Rows are points. Any point is a mix of the corners, with weights that add up to 1. It lies inside the corners' shape when no weight is negative. Say inside or outside, and name the corners with a negative weight.

Corners:
(1): [ 0.48  0.03 -3.70]
(2): [1.94 0.04 2.94]
(3): [-1.01  1.53 -1.39]
(4): [ 1.14 -2.52  3.14]
Points:
[-0.67  1.73 -1.36] => outside (4)
[ 1.01 -2.00  2.39] => inside
[ 1.14 -0.75  2.90] => outside (1)
[ 0.29 -1.04  0.30] => outside (2)
[ 1.03 -0.33  0.33] => inside
[ 0.76  0.45 -1.32] => outside (4)

Corners:
(1): [ 0.74 -2.18  0.35  1.81  3.16  0.10 -1.29 -2.40  2.68]
(2): [ 1.27  1.07 -1.68 -1.43 -0.42 -2.57 -3.28  0.74  1.77]
(3): [ 1.96  2.63  2.38 -2.43 -1.44  2.39  0.03 -0.08 -0.84]
(4): [-0.91  1.11 -1.77  1.19  0.36 -3.78  1.03  1.43 -2.60]
(5): [-2.85  3.01  1.21  1.16 -0.18  1.46  0.25 -0.03  0.03]
(6): [-2.26  2.55 -1.25  0.95 -1.86 -0.58  2.60  0.78  0.80]
(7): [ 3.54 -2.62 -1.43 -0.25 -2.14  1.56 -2.44  1.21 -2.22]
(8): [ 2.26  3.71 -2.21  2.02 -1.80 -1.15  1.95  3.83 -3.67]
(9): [ 0.62 -1.08 -3.13  3.11 -0.07  0.64 -2.45 -3.36  1.04]
(10): [-0.16 -5.22 -3.29  0.55  4.63  1.14 -2.18 -0.73  0.63]
Points:
[-0.19  0.48 -1.46  1.18  0.31 -1.71  0.02  0.24 -0.90] => inside
[ 0.58  0.75 -2.10  1.58  0.39 -1.43  0.08  0.18 -0.62] => outside (5, 7)
[-0.18  0.24 -0.92  1.18  0.13  0.18  0.13 -0.24 -0.29] => outside (2)
[ 0.49  0.12 -0.59 -1.29 -0.73  0.11 -1.63  0.88 -0.48] => outside (1, 8, 9)
[ 1.47 -1.14 -0.36 -0.46  0.32  1.30 -1.87 -1.55  1.26] => outside (4, 5, 8)
[ 1.83  0.42 -2.21  0.35 -1.88  0.74 -1.01  0.24 -0.53] => outside (1, 4, 5)
[ 0.53  0.49 -1.90  1.74 -0.11  0.10 -0.61 -0.17 -0.55] => inside
[ 0.68 -0.43 -1.81  1.43  0.03  1.07 -1.19 -0.87 -0.97] => outside (1, 2, 6)
[ 0.64  1.11 -0.51  0.87 -0.50 -0.09 -0.24 -0.10 -0.38] => outside (10)

Corners:
(1): [ 1.51  0.72 -1.00 -0.48 -1.56  2.82  0.41 -0.22  2.66  1.18  1.08 -1.56
 -0.08  0.80  0.94  0.07 -0.82 -1.12]
(2): [ 1.04  0.65 -1.82 -0.37 -0.32 -0.76 -2.26  1.47  0.06  0.99  2.69  0.63
  0.91  0.80  1.17 -2.39 -1.07  0.09]
(3): [ 0.78  2.42 -0.51  0.43  0.51 -0.84 -1.14  1.66  1.15 -0.81 -0.92  0.43
 -2.31  0.03  0.78  1.54 -0.46 -1.96]
(4): [-1.72  2.27  1.27 -2.74  4.00 -0.23 -0.30 -0.51 -0.33 -2.81  1.52  2.34
 -2.53 -2.44 -0.02  1.48  1.22 -1.40]
(5): [ 2.42  0.62 -1.00  2.52 -2.20  2.11 -1.93  2.09  2.21  4.16  2.85 -1.11
  1.00  2.68  2.43 -1.31  1.38  2.11]
(6): [ 1.19  1.95 -1.22  1.06  0.08 -0.59 -1.80 -0.26  1.47 -1.74 -0.07  1.11
  0.71 -0.88 -1.59  0.75 -1.78  0.29]
(7): [ 2.54 -0.30 -0.11  2.88 -2.77 -0.18 -0.64  0.94  1.68 -0.03  1.80  0.53
  1.04  1.99  1.16 -4.35 -0.89  2.22]
(8): [-1.11 -0.06  1.04 -2.19  3.83 -1.38  1.14  1.22 -1.11 -2.67 -1.67  2.77
 -1.86 -0.33  1.52  2.30  0.11  1.43]
(9): [ 1.51 -2.84  1.69  2.80  1.91 -0.19 -0.86 -0.80  0.87  1.98  2.08  0.15
 -0.12  0.48  2.86 -3.06  1.36  2.08]
(10): [ 0.32 -3.31  3.30  2.97 -0.20  1.46  0.49 -1.40 -0.56  2.07  3.49 -0.15
  2.04  1.19  2.95 -0.70  1.46  0.22]
(11): [-1.31  1.72  3.12 -0.42  3.63 -1.02 -0.64  1.46  0.06  0.28 -0.97  3.98
 -0.94 -2.66 -0.29  1.85 -0.62 -1.17]
(12): [-2.69 -0.48  0.36 -0.72  2.00 -2.64 -0.50  2.15 -2.19 -4.25 -3.24  2.85
  0.62 -0.89 -1.54 -2.99  1.41  1.68]
(13): [ 2.99  0.63  2.92  2.79 -1.96 -0.27 -0.83  0.27  0.31  3.11  3.01 -2.25
  2.32  1.67  4.13 -3.37  0.33  3.57]
(14): [ 3.21  0.48  1.02  2.06 -0.38  0.83 -2.30  1.94  0.89  1.70  3.20 -1.67
  0.80  2.69  0.64 -1.02 -1.86  0.07]
(15): [ 0.42  2.32 -1.10  1.95  0.45 -0.02 -1.29 -0.56  1.82  0.63  1.18  0.83
  0.94  2.27  1.06 -1.44  0.54 -0.05]
(16): [-0.71 -0.72 -0.85 -1.62  3.70 -4.75  0.32  0.65 -0.72 -1.69 -1.87  4.34
 -1.88 -0.61 -2.63 -1.64  2.70  2.02]
(17): [ 1.79  3.61  0.16 -0.33  0.09  1.90 -0.06  0.14 -1.14 -0.18 -0.08  0.30
 -1.64 -0.93  0.11  0.08 -2.11 -1.76]
(18): [-0.89 -1.51  1.79 -1.36  1.46 -1.33 -1.54  0.92 -0.25 -2.46 -2.72  3.45
  0.07 -0.24  0.63 -1.93  2.66  1.34]
(19): [-3.12 -3.70  3.03 -1.77  1.57 -3.21 -0.85 -0.27 -1.70 -0.48 -1.56  1.82
 -2.05  0.18  0.64 -1.40  1.19  2.67]
Points:
[ 1.93 -0.15  0.44  1.87 -1.34  1.01 -1.86  0.10  1.73  1.93  3.13 -1.16
  0.89  1.91  2.14 -1.78 -0.04  0.74] => outside (8, 11, 12, 16, 17)
[ 0.29 -0.46  0.57  0.49  0.94 -1.22 -0.75  0.85  0.30 -0.14  0.00  1.27
 -0.08  0.75  0.80 -1.13  0.57  1.34] => outside (4, 17)
[-0.08 -1.02  0.61 -0.03  1.52 -1.25 -0.38  0.48 -0.23  0.29  1.12  0.56
 -0.36  0.97  1.26 -1.14  1.40  1.30] => outside (6, 7, 11, 17, 18)
[ 0.41  0.38  0.97  0.63  0.59 -0.37 -0.83  0.45  0.58 -0.03  0.21  0.83
 -0.30  0.10  0.68 -0.96  0.62  0.51] => outside (2, 8)
[-0.31 -0.76  1.24 -0.22  1.95 -1.51 -0.34  0.52 -0.74 -0.66 -0.06  2.30
 -0.46 -0.51  0.70 -1.17  1.18  1.82] => outside (1, 3, 14, 15)
[ 0.16  0.26  0.26 -0.06  1.39 -0.80 -1.01  0.72 -0.66 -0.94  0.13  1.50
  0.42  0.21  0.43 -1.65  1.08  1.05] => outside (1, 3, 7, 11, 19)

Corners:
(1): [-1.85  0.83  1.53  0.79 -1.91  2.20  1.35 -0.17  0.35 -1.12  0.60  1.90
  1.77  0.54 -1.24  1.19 -0.18 -0.87  0.02 -3.38]
(2): [-0.12 -0.44 -0.88 -1.56  4.09  3.14 -1.47 -0.60 -1.09  0.34  2.73 -3.84
  1.28  0.19  2.91 -2.52 -1.84  0.22  2.27 -0.73]
(3): [ 0.20 -0.09  2.36  0.26  1.42  1.27  3.09 -0.14 -0.12  1.18  2.45 -2.05
 -0.67 -0.62 -0.77 -0.57  1.95 -2.51  2.48 -1.33]
(4): [ 0.26  2.83  2.43 -0.71  2.40  1.51  2.49 -0.69 -3.34  1.26  3.52 -2.87
  0.49 -0.17 -0.87 -3.56  5.52  0.34  3.88 -1.22]
(5): [ 0.27  2.06 -3.57  1.05  1.57 -0.17  0.97 -0.86  0.09 -1.19 -1.91 -1.09
 -0.75 -1.38 -1.18  2.50  0.71 -3.85 -1.64  1.52]
(6): [ 1.29  3.18 -1.02  0.10  0.56  1.22  2.12  0.18 -1.44  1.92  0.57 -0.35
 -0.25 -2.16 -1.59 -1.65 -0.63  1.32 -2.19 -1.91]
(7): [ 2.48  1.88 -0.03  0.15  2.39  0.26 -0.16  0.06  1.53 -1.26 -1.28 -1.68
  1.53 -1.17  0.01  0.70 -0.86 -2.79 -0.80  1.04]
(8): [ 0.87 -1.52 -2.16 -0.06 -1.43 -1.32 -2.21 -3.30  2.01 -0.60 -0.82 -2.86
  2.57 -2.26  3.90  2.37 -2.12 -0.86  1.52  0.11]
(9): [ 3.34 -2.83 -3.00 -1.74  3.07 -1.25 -1.50 -2.79  1.99 -3.36  0.93 -2.99
  1.52  1.18  3.10 -0.04 -0.23 -0.58  0.77  2.61]
(10): [-0.77  0.42 -1.76 -0.48 -0.37 -1.55  1.97  1.79  0.32 -2.40 -0.72  1.37
  1.25  4.28 -3.58  1.04  3.00 -1.27  0.47 -2.56]
(11): [-2.86  0.34  0.48  1.40 -1.47 -1.50 -1.27  0.88  1.11  0.75  1.25 -0.01
 -0.33 -0.32  0.11  0.02 -1.08 -0.07 -1.79 -1.08]
(12): [ 1.50  1.73  0.23  2.11 -1.43 -0.57  2.81 -0.35  0.49  0.07 -3.03  1.09
  0.42 -1.30 -1.43 -3.93  3.63 -2.99  0.53  3.44]
(13): [ 1.42  1.51 -2.57 -3.66  3.67 -2.25 -0.13 -0.29  0.92 -2.21 -1.99  1.68
 -1.13 -0.21  0.02  4.01 -2.51  0.35 -0.81 -0.40]
(14): [ 0.93 -1.40 -1.29  0.50  5.15  2.55  0.90 -1.51 -1.86 -0.37  1.19 -2.05
  1.57 -0.93 -0.78 -1.39  0.27 -0.35  1.62 -0.58]
(15): [-0.54  4.18  1.04  3.01 -1.93  1.78  1.32  1.01 -0.50  3.47 -0.88  1.74
  0.47  1.15  0.51 -0.87  1.50  0.02 -1.99  0.18]
(16): [-0.52  1.12 -0.25 -2.26  0.26  1.76 -2.15  1.00 -0.99  1.42  0.86 -2.80
  0.84 -1.84 -1.23  3.01  0.00 -1.57 -3.17  0.10]
(17): [-2.51  2.53 -0.72 -1.56  0.20  2.35  2.99  2.99  1.35  1.93  0.78 -2.23
  0.43 -3.41 -3.22  0.13 -1.90  0.72 -5.59  0.92]
(18): [-0.14  1.67  0.06  2.48 -1.62  0.14 -0.64 -2.12  0.00  1.16 -1.19 -2.69
 -1.00  3.60  0.26 -1.03  4.36 -0.08  0.92 -0.24]
(19): [-1.13  0.12  0.52  2.00 -1.14 -1.08 -0.28 -5.27  1.87  3.20  0.36 -2.40
 -0.17  0.65  2.31 -3.53  2.13 -2.19 -0.17  0.29]
(20): [-0.31 -0.30  0.13 -1.36  0.42  1.76  0.15 -1.46  2.89  0.48  2.64 -1.84
  1.59 -1.69 -1.74  0.80 -1.54 -1.13  0.72 -0.48]
(21): [-2.58 -0.21  0.74  0.65 -0.42  0.73 -2.71 -1.80 -4.40  1.14  0.77 -1.36
  1.42  4.36 -0.45  1.51 -1.51 -0.31 -1.14 -1.44]
Points:
[ 0.14  1.03 -0.36  0.56  0.30  0.13  0.83 -0.58 -0.01  0.11 -0.45 -0.73
  0.29  0.00 -0.61 -0.36  1.10 -1.54 -0.06  0.37] => inside
[-0.07  1.10  0.18  0.06  0.60  0.84  0.88 -0.72 -0.42  0.07  0.75 -1.12
  0.80 -0.16 -0.31 -0.60  1.28 -0.84  0.69 -0.58] => inside
[-0.27  0.89 -1.04  0.23  0.12  0.26 -0.17 -1.00  0.40  0.35 -0.29 -1.10
  0.63 -0.12 -0.08  0.33 -0.26 -0.93 -1.26 -0.04] => outside (3, 4)
[ 0.22  0.26 -0.89  0.04  0.18  0.02 -0.46 -1.47  0.37 -0.02  0.05 -1.88
  1.18 -0.71  1.03  0.65 -0.20 -0.97  0.47 -0.13] => inside
[-0.04  0.83 -0.46  0.07  0.41  0.07  0.80 -0.20 -0.05 -0.07  0.00 -0.55
  0.56  0.48 -0.86 -0.23  0.82 -0.98 -0.07 -0.46] => inside
[-0.20  0.76 -0.31  0.15  0.60  0.43  0.11 -0.63  0.20  0.22  0.26 -1.36
  0.59  0.14 -0.11  0.15  0.51 -1.00 -0.23 -0.02] => outside (6)
[-1.44  1.37  1.69  1.32 -2.26  0.08  0.91  0.26  0.54  1.21  0.15 -0.53
  0.47  1.23 -1.65 -1.05  2.48 -1.60 -1.31  0.38] => outside (2, 5, 6, 8, 13, 14)

Corners:
(1): [ 1.97 -1.27  0.25 -1.53 -1.88  0.82 -2.56  1.82  0.01 -0.17  2.56 -1.31
  1.54 -0.07 -1.44 -1.40  0.57  2.21 -3.27 -0.18]
(2): [-1.80 -1.52  0.56 -3.63 -1.32  0.50 -0.53 -1.33 -0.82  1.17  2.59  2.07
  0.15  0.10  2.19  1.71  1.02  1.12 -0.48  0.34]
(3): [ 1.92 -0.95 -0.30  0.32 -2.10  0.10 -0.41  1.89 -1.48 -1.36  3.48 -0.77
  2.61  0.16  0.71  0.83  2.15  0.63 -0.94  3.16]
(4): [-0.27 -2.41 -0.60  1.68  0.85  1.62  0.67 -3.11 -2.65 -0.83  3.38  1.14
  2.24  0.74 -0.27 -3.13  3.22  0.11 -1.63 -0.78]
(5): [ 2.02  1.90  0.42  1.76  1.60 -0.76 -1.29  0.77 -0.40  1.54  4.44 -0.15
 -0.30 -0.14  1.60 -1.30  1.77 -1.75  0.29  0.25]
(6): [ 0.54  1.75  2.56 -1.95  1.15  0.63  2.41  5.47 -0.56 -1.81 -3.63 -0.40
  0.55  0.68 -0.50  1.36 -3.52  0.64  5.81 -1.14]
(7): [ 2.75  2.93  0.62  0.83  0.48 -0.88  3.13  0.92  2.44 -2.23 -0.50  0.40
 -0.18  1.15 -1.93 -2.28 -1.46  0.47  3.89  1.47]
(8): [-0.81  1.71  0.03  0.30  1.67  1.20  2.27  2.29 -1.08 -3.92  0.78 -0.49
 -1.18  0.87 -0.59 -0.66 -4.35  0.98  0.91 -0.92]
(9): [ 3.38  3.43  1.51  3.41  0.13 -1.56  2.96  1.53 -1.18 -0.19 -2.78  1.14
 -0.80 -2.35 -0.74  0.84 -4.32 -0.39  3.73 -0.40]
(10): [ 1.13 -0.03  0.23  1.46  2.99  1.22  1.46  4.31  2.48 -2.21 -0.87 -0.88
 -1.75 -1.58  0.51  2.29 -0.22  0.45  2.70 -0.71]
(11): [ 0.48  0.52  2.67  1.10  0.21 -0.94  0.20 -0.40  1.32 -0.25 -0.41 -2.26
  0.62 -2.36  0.49 -0.46 -3.10 -0.06  2.76 -0.10]
(12): [ 1.61  2.09  4.05 -0.49  0.55 -0.26  1.92  2.31  2.03 -3.17 -2.18  0.88
 -0.56 -0.97 -1.75  1.20 -4.51 -3.70  4.57 -0.08]
(13): [ 0.27 -1.57 -0.80 -1.95 -1.59  0.28 -2.79 -0.40 -1.13 -0.21  5.57 -1.77
  0.62  2.15 -0.71 -0.16  1.19  2.92  0.56 -1.89]
(14): [-0.95 -2.10 -1.79  1.28 -2.43  1.19 -1.40  1.17  0.45 -1.16  3.54  0.97
  1.75  1.67  1.63 -1.77  0.65  2.12  0.40  0.03]
(15): [-1.42  1.20 -1.41 -2.40 -2.42  2.16 -0.66  0.02 -0.52  2.28  1.86 -1.75
  3.62 -1.25 -1.22  1.37  2.16 -0.38 -0.95  1.34]
(16): [-0.02  0.47 -3.19  0.66  1.04 -2.25 -0.25 -0.57  0.23 -2.41  0.27  0.63
  2.36 -0.51  0.19 -1.20  3.44  3.63 -0.72 -1.27]
(17): [-0.71  1.70  1.82  2.02 -1.27 -2.15 -0.81  0.91  0.63  0.62  0.77 -1.14
  1.68  0.03 -1.15 -0.36  3.16  2.01 -2.60 -0.18]
(18): [ 1.92  1.05  2.57  1.56  1.36  0.61 -2.17  1.14 -0.86 -0.80  1.44  3.08
  3.16 -0.51  0.09  1.45 -5.31  2.03  4.73  4.67]
(19): [ 0.91  1.84 -1.34  1.02  0.06  1.43 -1.18 -2.58 -0.64 -2.55  0.37 -0.40
  0.51  0.77  1.60 -1.02  3.93  1.50  0.33 -0.14]
(20): [-0.34 -0.79 -2.33 -1.05  1.98 -0.48  0.70  0.48 -2.42  0.97 -2.29 -1.31
 -1.67  0.53 -0.25  0.86 -1.56 -4.39  4.15  2.70]
(21): [ 1.85  0.06 -2.86  0.56  2.70  0.11  2.24 -0.53  0.04 -1.19 -1.49 -2.27
 -0.22  4.86  0.49 -0.85 -2.50 -1.98  1.03 -2.20]
Points:
[ 0.98  0.56 -0.43 -0.36  0.25  0.38  0.22  1.06 -0.22 -0.96  0.71 -0.26
  0.22  0.79  0.05  0.27 -0.80 -0.09  1.82  0.03] => outside (4, 11, 17)
[ 0.57  0.23  0.36  0.25  0.05  0.50  0.07  1.02 -0.66 -0.38  0.73 -0.49
  0.38  0.24  0.22  0.29 -0.95 -0.24  1.24  0.10] => outside (7, 16)
[ 0.50  0.76  0.42 -0.13  0.04  0.05  0.11  0.54 -0.51 -0.77  0.89  0.03
  0.89  0.29 -0.28 -0.08 -1.12  0.11  1.47  0.48] => outside (10)
[ 0.83  0.19 -0.06  0.37 -0.17 -0.13 -0.07  0.67 -0.52 -0.98  1.36  0.00
  1.36  0.03  0.04 -0.03  0.34  0.91  0.71  0.62] => inside
[ 0.42  0.35 -0.18  0.27  0.57  0.04  0.11  0.65 -0.57 -0.59  0.47 -0.40
  0.27  0.18  0.16 -0.15 -0.70 -0.39  1.80  0.64] => inside
[ 0.57  0.60  0.52  0.22  0.35  0.01  0.14  0.60  0.13 -0.94  0.43 -0.19
  0.39  0.04 -0.25 -0.33 -0.86  0.01  1.54 -0.19] => outside (3)
[ 0.62 -0.07 -0.10 -0.51 -0.17  0.28 -0.46  0.76 -0.37 -0.53  1.35 -0.53
  0.61  0.27 -0.29 -0.12 -0.25  0.65  0.69  0.19] => inside

Corners:
(1): [-1.38 -0.08  1.07  0.94  1.55  1.76 -1.80 -0.06  1.24 -1.24 -0.04 -0.92
 -1.76 -1.78 -1.13 -1.38  1.37  1.29  1.45 -1.64]
(2): [ 0.86  0.71 -0.77 -1.06 -1.41 -0.21 -1.49  4.72  0.91  1.18 -0.28  1.26
 -0.34 -0.74 -0.15  1.06  0.82  0.75  1.23 -0.97]
(3): [-2.30 -1.42 -0.62  1.12  0.18  6.51 -1.15  4.51  0.53  2.60 -0.28  1.81
  2.04 -2.07  0.68 -0.61 -2.91  2.65 -0.39 -0.51]
(4): [ 1.40  1.84 -0.05 -0.99 -1.38 -2.28 -1.85  1.24 -0.01 -1.59  0.55  2.24
  1.44 -1.55  0.48  0.63 -0.80 -1.24 -1.44  1.33]
(5): [-0.01  0.42 -1.80 -0.44 -0.99 -1.26 -1.37 -0.73 -1.67 -0.11  0.36  0.89
 -0.51  0.81  0.13 -0.83 -0.55  1.24 -0.72  0.93]
(6): [-0.34  1.31  0.01  0.54 -0.85 -2.60  2.05 -1.87 -2.43 -2.22  2.49  0.81
 -1.81  1.04 -0.43 -0.89  1.76 -0.86  1.04  2.43]
(7): [-0.44  1.74 -2.30 -0.43  0.41 -1.15  0.73 -1.08  0.34 -1.50 -1.80  1.62
 -1.00  0.56  1.84  1.23 -1.43 -2.61 -0.90 -0.17]
(8): [ 2.40 -0.09  1.51 -0.97 -1.09  1.52 -1.05 -1.66  0.32  0.84 -0.68  0.35
 -1.39 -1.46 -0.14 -1.15  0.94 -2.71 -0.51  0.75]
(9): [-1.26 -0.23  0.76 -2.09  0.04  1.42  0.93 -1.24 -0.20  1.69  1.77 -2.00
  3.11  0.95  0.88  0.88  0.65  0.95  1.52 -0.51]
(10): [ 0.85  5.35  1.74  0.28  3.80 -1.67  2.11 -1.50 -1.35 -1.92  0.37 -0.41
 -1.93 -0.97  1.95  1.53  1.91  0.79  0.85  1.77]
(11): [ 0.20  0.52 -0.34  7.15 -1.72  2.22  1.11 -1.16 -0.03  0.25 -3.74  0.45
  1.05  0.91  1.27  1.36 -2.33  0.76 -0.58 -0.31]
(12): [-0.06  7.76  0.29 -0.70 -2.27  0.29  0.94  2.79 -1.85 -2.08  1.25  1.06
 -1.18  1.22 -0.36  0.78 -2.03 -0.64 -0.60  1.65]
(13): [ 3.75 -0.62 -1.23  3.46  1.04 -1.89 -0.80 -2.40  0.89 -1.38 -0.62 -8.08
 -2.60 -4.13  0.88 -4.02  1.99 -2.83  1.50 -1.74]
(14): [ 2.79  1.36  0.51 -0.90 -1.85 -2.72  0.40 -0.89  0.28 -2.60 -0.17  0.28
 -2.17 -0.31  0.37 -2.97  1.28 -0.19  0.91  0.67]
(15): [-1.27  1.05 -3.71 -1.71 -0.53  9.04  1.03  0.31 -2.72  0.46  0.00  0.73
  7.16  0.28  1.13  2.38 -0.74 -0.28 -5.02 -1.65]
(16): [ 0.43 -0.35  2.01 -0.70  0.43 -1.55  2.21 -1.02 -2.38 -0.02 -1.02 -0.47
 -2.43 -1.68 -1.22  1.63  0.63 -0.51  0.44 -1.42]
(17): [-0.80  0.22  1.19  0.45 -1.16 -0.89  0.43  2.25 -1.15 -1.26 -1.29 -0.12
 -1.47 -0.17  2.92  1.99  1.46  0.62 -0.02  0.00]
(18): [-1.57  4.47  0.20  0.66 -1.54 -2.55  1.02 -1.84  0.66 -1.73  2.45  1.75
 -1.77 -1.26 -2.64 -0.66  0.09  1.41 -0.96  2.53]
(19): [ 1.81  0.41 -0.07 -2.02 -0.17 -1.03 -0.08  0.65  0.59  0.08  1.32  0.87
 -0.82  0.89 -1.04  0.78  1.03 -0.66 -2.14  1.21]
(20): [-0.60  0.24  0.02 -1.27  1.05  2.20  1.80 -1.71 -0.40 -2.55  2.25 -1.48
 -1.47 -0.81 -0.62  2.65  0.45  2.82  1.92  2.10]
(21): [ 2.40  1.04 -3.13  2.19 -0.37  0.53 -0.30  1.58 -1.79 -1.38 -4.61 -6.55
  4.39  0.61  0.82  0.28 -0.61 -1.98 -0.54  0.71]
Points:
[-0.51  0.80 -0.29 -0.08 -0.92  1.21  0.54 -0.46 -0.85 -0.19 -0.14  2.06
  0.59 -0.10  0.72  0.95 -0.37  0.31 -0.83  0.49] => outside (1, 12, 13, 19, 21)
[ 0.30  1.11 -0.04  0.43 -0.52  0.57  0.14 -0.20 -0.56 -0.38 -0.41 -0.09
  0.17 -0.41  0.41 -0.49 -0.15 -0.45 -0.52  0.25] => outside (2, 20)
[ 0.43  1.25 -0.31  0.42 -0.72  0.09 -0.07  0.56 -0.23 -0.34 -0.37  0.02
 -0.06 -0.40  0.32 -0.03  0.10 -0.16 -0.09 -0.03] => outside (20)
[ 0.72  1.27 -0.23  0.14 -0.54 -0.44  0.06 -0.02 -0.09 -0.86 -0.17  0.45
 -0.26 -0.27  0.27  0.24 -0.03 -0.36 -0.53  0.54] => inside
[-0.44  0.86  1.53 -1.06  0.46 -0.11 -0.71  0.87  0.28  0.35  1.65 -0.29
 -1.94 -1.66 -0.24 -0.09  0.62  1.33  1.10  0.22] => outside (6, 7, 11, 14, 15, 21)
[ 0.02  1.47 -0.06 -0.23 -0.65  0.52 -0.03  0.57  0.01 -0.80 -0.18  0.75
  0.33 -0.15  0.49  0.63  0.04 -0.17 -0.30  0.62] => outside (5, 13, 16)
